Each row is a point. A path goes straight from each point to the next, and from the last back to the first. The post is the endless flat space through its rows: a point in 2 columns, a line in 3, a plane in 4, and so on, so that a path can go around it. How many times does the path go around the post? Going back the other way cancels.

Post, one row:
[[-1.0  5.0]]
Path (12 x 2):
[[  5.9   9.9]
 [ -3.7  29.8]
 [-18.4  13.5]
 [-13.9  16.5]
 [-23.1 -14.0]
 [  4.7 -19.0]
 [ 13.3   4.1]
 [ 13.1  33.1]
 [ -5.7  32.7]
 [ -7.8   4.2]
 [ -3.5 -18.3]
 [ 14.4  -3.8]]
Times around: 2

Post (5 x 6):
[[ -4.9   0.4 -20.3  23.2 -16.8 -16.9]
 [  3.4 -12.1  -1.8 -11.4   1.3  30.5]
 [ -8.3 -12.8 -16.6 -18.3   2.2   9.0]
 [ -4.2   3.3   0.3   2.9 -14.8 -13.1]
 [  7.7 -12.6   3.6  42.9   7.5 -23.7]]
Path:
[[  8.7   6.0 -26.4   5.2 -32.5 -19.4]
 [ -5.0 -21.1 -12.7 -10.9  -4.1 -22.0]
 [ 12.6 -25.2  -1.5  21.6  29.0 -11.7]
 [  5.7  -8.4 -37.5  25.5   9.7   7.7]
 [-17.2  18.3 -27.5   3.2 -24.8  -2.7]
 [-13.0 -23.0  -2.7  41.3   1.0   2.4]
 [ -9.6 -15.7  -6.7  13.9  -7.5 -19.8]
 [ -0.2 -32.4 -14.4   1.2  23.4  -8.1]
 [ -0.4  -9.5 -37.6   0.0  -6.2  -7.0]
 [ 20.8  -6.7 -16.5  13.9  11.5  12.8]
 [ 11.6 -24.1 -11.9   6.7   0.2  -8.7]
 [  0.9 -12.1   8.1  -0.1 -12.5   8.5]
 [ -5.2 -10.4  35.2  -1.9  -2.1 -15.3]
 [-16.3  26.5  14.5  -3.7 -16.7   5.1]
 [ -4.1   5.2  -7.2   6.4   9.8 -21.3]
 [ -3.9   0.4 -16.0  -1.7  -8.4 -17.0]]
Times around: 0

Post, 10 rows:
[[ 18.0   9.2 -33.8 -18.2   5.6   2.0  -2.3 -33.4  14.7  -8.6 -24.9]
 [ 10.3  23.7 -35.5   7.8  -3.0  10.4  -6.0 -22.9  -7.0  -5.2 -32.2]
 [  7.3  -6.9   3.4 -23.1 -11.0  22.9  11.3 -22.0 -29.9  13.1  10.7]
 [ -9.0  -3.0  -0.4  -5.2  -1.1   2.0  -6.8  11.6  13.7  12.7  -6.4]
 [  2.5 -12.9 -10.3   2.6 -45.8   9.4  -9.8 -15.2 -16.5 -19.9 -22.2]
 [-17.2  -3.3 -19.5  10.8  29.7 -14.8  -7.6  31.7  21.5  -7.5  28.4]
 [ -1.7   8.5 -13.9 -12.0  41.3  -1.8 -11.0  10.3 -12.6  -1.2  -7.7]
 [ -2.3 -16.2  11.6   1.8  34.6  -4.9  19.4   0.6   8.1  11.3   1.9]
 [ 14.5   0.1  11.7  -3.0  35.0  11.8 -20.2  -9.8  14.8   1.5  -8.6]
 [-11.6  -4.3  -6.9   2.4 -14.2 -16.1  -7.3 -23.2   3.1   6.5   1.6]]
Path:
[[ 15.4 -22.8  -8.2  18.1  23.9 -12.3  -9.2 -37.4  15.1   0.9 -24.0]
 [-17.8  -8.3   7.1 -19.1  27.3   5.4  -4.9 -25.9 -29.3   1.8 -11.0]
 [-25.2   9.7  11.4  -8.2  25.6   2.1   0.8  24.3  -4.1  14.8   0.7]
 [ 19.0  -8.4  28.9 -30.7 -21.3  14.4 -12.9  -7.3   9.4   0.3  25.9]
 [ 21.7 -42.5 -15.4 -30.5  -7.3 -16.2   4.8  11.4  13.5 -26.1  21.5]
 [  8.5   3.6  -5.8   1.5  -1.3  22.0 -48.4  -7.6   8.5  -1.6  10.5]
 [ -5.4  -5.0 -14.0 -19.7  14.7   0.1 -14.4  -7.0   6.1  -6.9  -0.1]
 [ -4.2   5.5  -8.7   6.6  -8.5   7.6   3.4   6.0  17.2 -20.3 -23.3]
 [ 20.8   9.9  14.1  10.2 -28.3  16.2   6.6 -10.5 -28.0   4.0   5.1]
 [ 23.8 -15.4 -13.7  16.7   2.9  -0.2  -7.2 -24.0   5.8  -5.3 -10.4]
 [ -9.8 -22.6  17.9  30.9  25.5  15.1  -3.7 -10.7   7.9  16.2 -26.3]
 [-34.4  -5.4   5.3   7.5  18.9 -20.1   5.1  15.3   3.6  10.2   3.6]
 [-16.3   7.6  -1.2   4.9  19.7  -9.4  -2.5  10.5 -15.5   0.2   6.7]
 [ 13.5   4.2 -11.9  -8.3  17.6 -16.7   4.6 -10.7 -12.8   9.5   0.9]
 [ -6.6 -10.1  -6.0   9.8  31.8   2.8  -9.1  15.6  18.0  21.3  14.7]
 [  8.7 -20.3 -17.5 -11.6  -3.5  -2.6 -20.0 -45.8  13.1 -31.3   9.3]
 [-20.0  -2.1   3.3 -33.4  17.3   7.1   1.3  26.8  -5.5  -5.4  -9.9]
 [  5.5  -1.8 -25.7   8.1 -13.9  26.3  -5.6 -27.3 -10.3 -36.8   6.9]
 [ -4.2  -7.8  -6.1 -20.6  10.8  18.6 -12.4  12.7 -12.9   3.0  -9.5]
 [  9.5  -2.3  -1.3   9.3   8.4  11.1  12.2 -22.0  -3.3  27.2  -7.5]
 [ 12.7   5.6 -10.4 -11.1   2.5 -11.1   0.0 -24.9  14.1   3.8 -24.2]
 [  0.3 -22.5   0.2 -16.2  -2.5 -19.4   9.6 -39.0 -21.9 -18.2  -0.4]
 [ -6.9   9.5   4.4   9.3  -4.2  12.8 -10.7 -13.9  -2.9 -17.1 -19.9]
 [ 13.2   1.8  12.0  10.1  -5.2   8.1   4.0  11.0  -4.5 -20.2 -11.4]
 [  8.5  -4.0 -10.2  10.9  10.7 -14.8 -10.6  -4.5  24.4  -0.6 -17.1]]
Times around: 3

Post:
[[-10.7  -1.3 -23.7 -10.7  11.0   4.4  39.0 -23.9 -14.2   3.5   6.2 -20.0
    8.1   6.9  -4.5   5.4  -1.3 -13.6]
 [  6.1  12.4  17.2  -1.4   9.1  12.1 -16.9  17.2  -3.4  -8.9   9.6  19.8
  -16.6 -23.1   5.3 -28.8 -15.0 -21.4]
 [-27.4   1.7  -9.9 -17.4 -16.0 -21.4  33.4 -18.7  -5.4 -10.8 -18.5   7.8
   16.7  15.8   4.9   1.0  18.2  10.6]
 [  7.6  13.6   8.6  18.0  15.4  38.1   8.6   4.5  -4.6   4.5  -9.3  -4.3
  -12.5 -12.8  -2.2 -17.2   3.7  21.4]
 [  2.3  16.6  40.6  -5.4  14.8  16.7 -33.0  16.5   9.8   7.2  -6.9 -11.6
   -5.8   1.1   1.5   9.9  -7.9   7.2]
 [-15.9  -8.4 -26.3  -3.1  -2.7 -15.6  29.8  -1.7  11.4 -27.8  -5.9 -33.3
   23.5  -8.6   4.8 -12.1   8.3   2.3]
 [ -6.4 -14.2 -33.0   8.6 -10.9 -15.4   8.3 -28.9  17.4 -22.6  -7.6  -2.5
   -0.5  15.7  21.0  15.2   1.3   9.4]
 [ -1.9  12.6  22.5  17.5  13.5   7.8 -32.6  -0.6   3.7  14.2  -5.9  33.1
   14.1 -17.9 -13.5 -13.7  -0.9  -3.4]
 [ -5.2  23.1  15.4  12.1  13.9  29.1 -29.7  -0.6  -3.6 -26.2   6.7  11.1
    6.0   2.8  -6.3 -21.3 -14.5   1.0]
 [  7.5   8.3 -14.2  -7.4  20.1   1.6  -1.3  -1.0   3.2  13.6 -33.2  -7.7
    5.5  19.4  19.7 -23.0 -21.4   3.3]
 [-17.2  -5.3 -36.9   8.3 -15.9 -12.2  11.9   7.8  -0.7  -5.5   9.5  -5.0
   19.3  11.6   6.3   1.6  -8.5  17.7]
 [ -1.1   2.3  10.8   5.2   0.4  31.5 -30.4  13.2 -26.2  -5.1 -23.9   1.4
   -1.6 -17.0  -4.4  -9.0   4.1 -10.8]
 [ 10.6  -3.9 -12.0 -16.9 -28.9   5.7  24.9 -19.4  13.2  -9.1 -14.9  -3.5
   16.8   8.8 -15.0   2.7 -12.9  -1.2]
 [  4.2  -1.4  -6.9  12.3  26.4  -6.7 -10.2  20.0   5.8   4.1 -24.0 -14.3
  -23.4  43.5 -18.5 -23.4 -12.4   0.9]
 [ -6.8  20.0   2.7 -11.2  -3.1  21.2 -32.4  -8.0  16.1  15.0  -1.5  -3.8
  -12.2  -0.9  -2.0 -25.0  -1.7  -8.4]
 [  6.2   6.5  12.0   1.2   8.0  -1.3 -20.8  -2.4 -17.2   0.3  -5.9  -9.2
   -4.2  -8.8  -9.5 -22.5 -18.6  22.0]
 [  5.1   0.0   5.8  30.1  -2.2 -16.3   9.6  -0.4  -1.5  16.6 -21.4 -31.6
   -5.1  48.2  15.0 -25.2  -7.8  -9.1]]
Path:
[[-15.2  27.9 -11.1  -8.2  10.4  16.4 -26.3 -28.9   7.1  -2.3  -4.8 -17.6
    7.3  16.4  22.0 -39.1  22.2   4.4]
 [ -1.4  22.6  -3.0  -7.7  -1.9 -29.0 -19.9 -16.2  13.7  10.0  13.0  -5.0
   26.0 -11.0  15.3 -26.5   3.1 -11.7]
 [  2.9  -6.9 -18.6   9.9 -35.4 -24.8   6.2  12.5 -15.3  13.6  -5.8   2.3
   -7.0  19.6 -18.1  -6.1 -16.0  15.3]
 [-12.5   6.2   3.8   1.6  -6.8  13.2 -27.0   8.6 -11.0  18.6  -1.1 -23.2
   -4.0 -35.1  -5.8 -13.7  -1.6  -7.1]
 [ -6.7  -6.7   3.4  40.8  37.9  -8.6   8.6 -12.6  -9.5  13.3  -0.9   6.5
    2.8   8.0  -8.2  -8.8  -8.4  -8.6]
 [-13.4   5.5 -18.2   7.2   1.9 -11.5   0.0   5.2   8.4  23.9  -1.4   6.6
   16.5   9.9 -12.0 -52.2  -8.8  -1.8]
 [ -1.7  16.5 -20.7 -12.6  12.7  36.3  -9.8  -2.0 -25.8   0.3   3.5  16.9
   24.0 -13.8  -7.8  -7.6  14.3  12.7]
 [  2.4  13.0  11.0 -13.4  17.0  -8.1 -24.7 -16.2   8.4  -1.5 -14.5 -14.9
  -12.6   7.2   5.8 -12.6  -4.4   2.2]
 [-18.9  30.9  10.1   3.0   4.6  14.7  16.8 -21.9  -7.9  -4.6  -5.9 -20.6
   -1.9 -20.7  17.0 -13.0   3.9  -5.7]
 [-23.9  19.7  12.5   6.5  16.7 -11.4  -5.6 -20.4   6.5  27.3  -2.5 -17.3
    3.3  23.0   0.5 -13.7 -25.2   6.1]
 [-22.3 -15.1 -16.6  17.1   3.8   7.9 -18.2   6.1 -10.9  -9.2   3.5 -10.8
   -6.8  16.6  20.1   3.1  -9.4  -1.4]
 [-17.0   0.6 -43.2 -11.0  17.7   5.0   3.0 -23.1  -9.8  -5.5  21.7  13.8
   10.1  -1.5 -12.2 -11.8  -7.8  13.1]
 [ -7.7   9.8  11.2  12.6   0.5 -12.3 -12.1   1.8 -11.5   4.8 -31.7 -29.1
   41.5   3.1  44.1 -17.9  10.9 -22.3]
 [  3.5  -1.1 -40.2   9.8 -12.1   3.3  -2.6 -36.5  -2.1  10.0 -25.6 -16.0
  -13.2  13.7 -14.0 -18.1  -1.7  23.1]
 [ -4.7  10.2  -5.5   3.5  16.7  -6.1  -0.7  11.1 -16.1 -22.8 -21.4  -7.8
   -6.4 -18.6 -13.0 -21.6 -14.8 -15.1]
 [-24.5   1.8  -9.9  20.4  -8.5  -2.1  -3.0 -20.5  17.7 -20.2 -15.1  -0.5
   18.0   6.0  17.3 -10.4 -17.0  15.3]
 [-22.2  -1.7  20.9  14.6  27.7   6.3   2.9  -2.2  26.7   0.9 -21.0  12.3
    8.3  13.8   0.8 -12.8  14.1   8.0]
 [  0.1  -7.8 -16.8 -19.5 -11.8 -13.7 -27.5  21.9   9.8 -17.6 -15.7  -0.5
    2.4   1.6 -18.3 -18.9  -4.8  23.3]
 [ 13.1  22.9 -12.2  26.3  19.8   1.4  -4.4  20.2  15.5 -18.5   4.1   2.5
   30.6  11.8  -6.7 -29.8  -3.9  12.1]
 [ 10.7  15.7  -1.6  18.1   9.6  17.1  -1.6  -9.8  -8.3  -1.2 -30.1  23.8
   -8.2  10.6   6.1   3.1  -4.7  12.4]
 [ -6.8   6.1 -12.6  18.6 -14.2  12.9   4.5 -14.9 -26.3 -15.8 -22.2  -3.0
   13.5 -15.8  -0.5 -13.6 -19.2  37.6]
 [ -3.8   4.2   8.7  18.0   7.7  16.3  23.5 -10.2  -0.5  22.9  -2.1 -16.6
   -7.3  37.0   1.4 -25.9 -26.2  -7.9]
 [ 10.1  -2.9  20.5  13.5  -3.3  15.2   2.3  10.3   6.2  -5.7  23.0 -13.9
   14.8   7.5 -19.7 -14.3 -28.1 -32.0]
 [ -3.2   8.9 -28.4  -8.1   7.0  -2.6 -18.9 -17.8  16.9  -4.7   1.1  10.8
   11.8   9.6  10.4 -27.0 -12.9  16.8]
 [-20.2  21.4   0.9  -3.2  29.2   7.9  12.6   5.8   2.6   4.8  -7.5 -19.0
   17.7 -15.3  20.1   8.2  36.1  12.3]
 [  0.0  10.6 -47.8  40.2   8.1   4.9   9.1   1.0 -10.4  18.7 -25.6   3.1
   14.0   4.5  -1.0 -25.9  -7.3  13.0]
 [ -2.4   2.3  17.9  20.2 -14.7  11.2  16.3   3.0  13.4 -12.4 -13.5  40.4
  -12.3 -23.6  -8.8  -5.4   4.1   5.7]
 [-26.8  -5.1 -24.4 -18.2 -12.2  16.6 -11.4 -12.2  12.3  -9.2 -17.6  21.4
   14.1  -9.8   1.9 -14.3 -11.5  27.2]
 [ -9.1 -15.3  10.8   8.5 -17.9 -20.0   1.9   5.2   6.1  14.2  10.4  13.2
   26.9   7.9   3.9 -16.6   4.3 -22.2]]
Times around: 5
